Each row is a point. Examples show where two turns around zero, p and q, send a point. Write where each new point lands after one turn and then the other. Backwards means that the second turn is done in reverse. Each puzzle has new turns, and all numbers are rounded.

Turn p:
|  .18 | -.33 | -> |  .22 | -.30 |
| -.13 | -.08 | -> | -.12 | -.10 |
| -.05 |  .41 | -> | -.11 |  .40 |
Turn q:
| -.10 | -.14 | -> | -.16 | -.05 |
|  .10 | -.22 | -> | -.05 | -.24 |
| .08 | .55 | -> | .40 | .39 |
| -.08 | -.19 | -> | -.18 | -.10 |
Where do these land?
q, then p: | -.24 |  .38 | -> | -.02 |  .45 |
p, then q backwards: |  .17 | -.09 | -> | .18 | .06 |
p, then q: |  .07 | -.30 | -> | -.09 | -.30 |

Turn p:
| -.27 |  .24 |  .47 | -> | -.09 |  .57 |  .13 |
| -.06 | -.17 | -.39 | -> | -.18 | -.36 | -.16 |
|  .04 | -.18 | -.01 | -> | -.02 | -.13 |  .13 |
|  .29 |  .11 | -.08 | -> |  .29 | -.09 | -.11 |
Turn q:
|  .21 |  .35 | -.15 | -> | -.09 |  .40 | -.15 |
| .02 | .15 | .48 | -> | .00 | .14 | .48 |
|  .08 | -.30 | -.16 | -> |  .23 | -.18 | -.20 |
| -.09 | -.33 |  .06 | -> |  .15 | -.31 |  .04 |
|  .16 |  .30 | -.05 | -> | -.08 |  .33 | -.04 |
| -.38 | -.17 | -.18 | -> | -.20 | -.38 | -.14 |
Where do these land?
p, then q: |  .16 |  .09 | -.16 | -> |  .16 |  .01 | -.19 |
q, then p: | -.64 |  .09 |  .16 | -> | -.54 |  .14 |  .37 |
p, then q: | .24 | .01 | .09 | -> | .20 | .15 | .04 |
q, then p: |  .24 | -.19 | -.10 | -> |  .24 | -.20 | -.08 |

Turn p:
|  .14 | -.41 | -.30 | -.05 | -> |  .15 | -.31 | -.40 |  .03 |
|  .11 |  .32 |  .26 | -.39 | -> |  .05 |  .06 |  .37 | -.43 |
|  .06 |  .10 |  .38 | -.06 | -> |  .08 | -.01 |  .39 | -.02 |
|  .00 |  .06 | -.23 |  .20 | -> | -.01 |  .19 | -.23 |  .11 |
| .09 | .22 | .35 | .15 | -> | .11 | .20 | .37 | .10 |
| -.45 |  .04 | -.33 | -.07 | -> | -.48 |  .04 | -.28 | -.07 |
|  .05 | -.32 | -.13 |  .22 | -> |  .10 | -.15 | -.24 |  .29 |
Turn q:
| -.14 |  .12 | -.39 | -.51 | -> | -.04 |  .26 | -.39 | -.47 |
|  .28 | -.04 |  .06 |  .26 | -> |  .22 | -.10 |  .07 |  .30 |
| -.22 |  .16 | -.51 | -.01 | -> | -.20 |  .03 | -.54 | -.06 |
| -.15 |  .04 |  .46 | -.12 | -> | -.17 |  .12 |  .44 | -.09 |
|  .15 | -.27 |  .05 |  .27 | -> |  .17 | -.32 |  .09 |  .17 |
| .18 | .06 | .02 | .22 | -> |  .11 | -.02 |  .01 |  .27 |
| -.09 | -.07 |  .31 | -.10 | -> | -.08 |  .01 |  .32 | -.11 |
Where do these land?
p, then q backwards: |  .07 | -.09 | -.16 |  .31 | -> |  .18 |  .20 | -.18 |  .17 |
q, then p: | -.23 | -.28 | -.01 | -.28 | -> | -.11 | -.33 |  .05 | -.29 |
p, then q: | .47 | .30 | .01 | .03 | -> | .34 | .43 | .03 | .11 |
p, then q backwards: | -.25 |  .18 |  .24 |  .41 | -> | -.01 |  .40 |  .33 |  .22 |
q, then p backwards: | -.28 | -.16 | -.26 | -.24 | -> | -.08 |  .01 | -.29 | -.37 |
p, then q: |  .22 |  .05 |  .18 | -.23 | -> |  .23 |  .10 |  .23 | -.15 |

Turn p:
| -.18 | -.36 |  .05 | -.15 |  .06 | -.14 | -> | -.20 | -.40 |  .05 |  .08 | -.03 | -.05 |
|  .21 |  .14 | -.25 |  .42 | -.15 |  .18 | -> |  .32 |  .34 | -.23 |  .10 | -.28 |  .04 |
| -.26 | -.11 |  .28 |  .02 | -.04 |  .11 | -> | -.28 | -.03 |  .13 |  .19 |  .01 |  .20 |
| -.12 | -.08 |  .24 | -.09 | -.04 | -.19 | -> | -.14 | -.13 |  .23 |  .13 |  .12 | -.07 |
|  .16 |  .22 | -.13 |  .23 |  .26 |  .22 | -> |  .14 |  .27 | -.38 | -.03 |  .11 |  .10 |
|  .05 | -.20 |  .24 | -.18 | -.01 | -.03 | -> | -.01 | -.25 |  .19 |  .05 |  .12 |  .12 |
| -.10 |  .22 | -.27 | -.17 | -.01 |  .22 | -> | -.11 |  .18 | -.10 | -.37 | -.12 |  .05 |
|  .24 |  .33 | -.36 |  .22 |  .00 | -.27 | -> |  .33 |  .29 | -.18 | -.08 | -.03 | -.43 |
|  .01 | -.16 |  .19 | -.30 | -.06 | -.09 | -> | -.05 | -.27 |  .27 | -.06 |  .10 |  .05 |
Turn q:
|  .16 |  .08 |  .08 |  .10 | -.03 |  .75 | -> |  .39 | -.47 |  .11 |  .25 | -.21 |  .34 |
|  .33 |  .09 | -.03 |  .02 |  .12 | -.17 | -> |  .29 |  .17 | -.09 | -.08 |  .10 | -.15 |
| -.14 | -.09 |  .03 |  .16 | -.26 | -.30 | -> | -.29 |  .05 | -.10 | -.05 | -.15 | -.30 |
| -.20 |  .05 | -.09 | -.45 | -.05 | -.14 | -> | -.24 |  .18 |  .17 | -.34 |  .05 |  .20 |
| -.12 | -.05 |  .24 |  .16 |  .02 | -.20 | -> | -.15 |  .11 |  .09 |  .18 | -.01 | -.26 |
|  .02 |  .12 | -.12 |  .17 |  .13 |  .16 | -> |  .13 | -.01 | -.17 |  .18 | -.01 |  .15 |
| -.05 | -.21 | -.10 | -.17 |  .06 | -.10 | -> | -.14 | -.03 |  .01 | -.16 |  .23 |  .00 |
Where do these land?
p, then q: |  .43 |  .08 | -.10 | -.19 | -.08 |  .07 | -> |  .37 | -.05 |  .18 | -.26 |  .12 |  .00 |
q, then p: | -.08 | -.13 |  .17 |  .08 |  .30 | -.36 | -> | -.15 |  .18 | -.16 |  .13 |  .31 | -.30 |
q, then p: |  .00 |  .08 | -.27 | -.17 |  .09 | -.44 | -> | -.17 |  .17 | -.07 | -.43 |  .17 | -.18 |
p, then q: | -.19 |  .38 |  .07 |  .23 | -.09 |  .27 | -> |  .06 |  .23 | -.01 |  .15 | -.37 |  .32 |
p, then q backwards: |  .05 | -.20 | -.10 | -.18 | -.10 |  .05 | -> |  .07 | -.04 | -.01 | -.08 | -.22 |  .19 |
q, then p backwards: | -.09 | -.06 | -.15 |  .16 |  .01 |  .11 | -> | -.05 | -.18 |  .00 |  .09 |  .16 |  .07 |
p, then q: | -.28 |  .16 |  .22 | -.02 |  .20 |  .19 | -> | -.16 |  .08 |  .02 |  .27 |  .01 |  .35 |
q, then p: |  .17 | -.30 |  .16 |  .09 | -.33 |  .11 | -> |  .05 | -.42 |  .20 |  .17 | -.09 | -.13 |
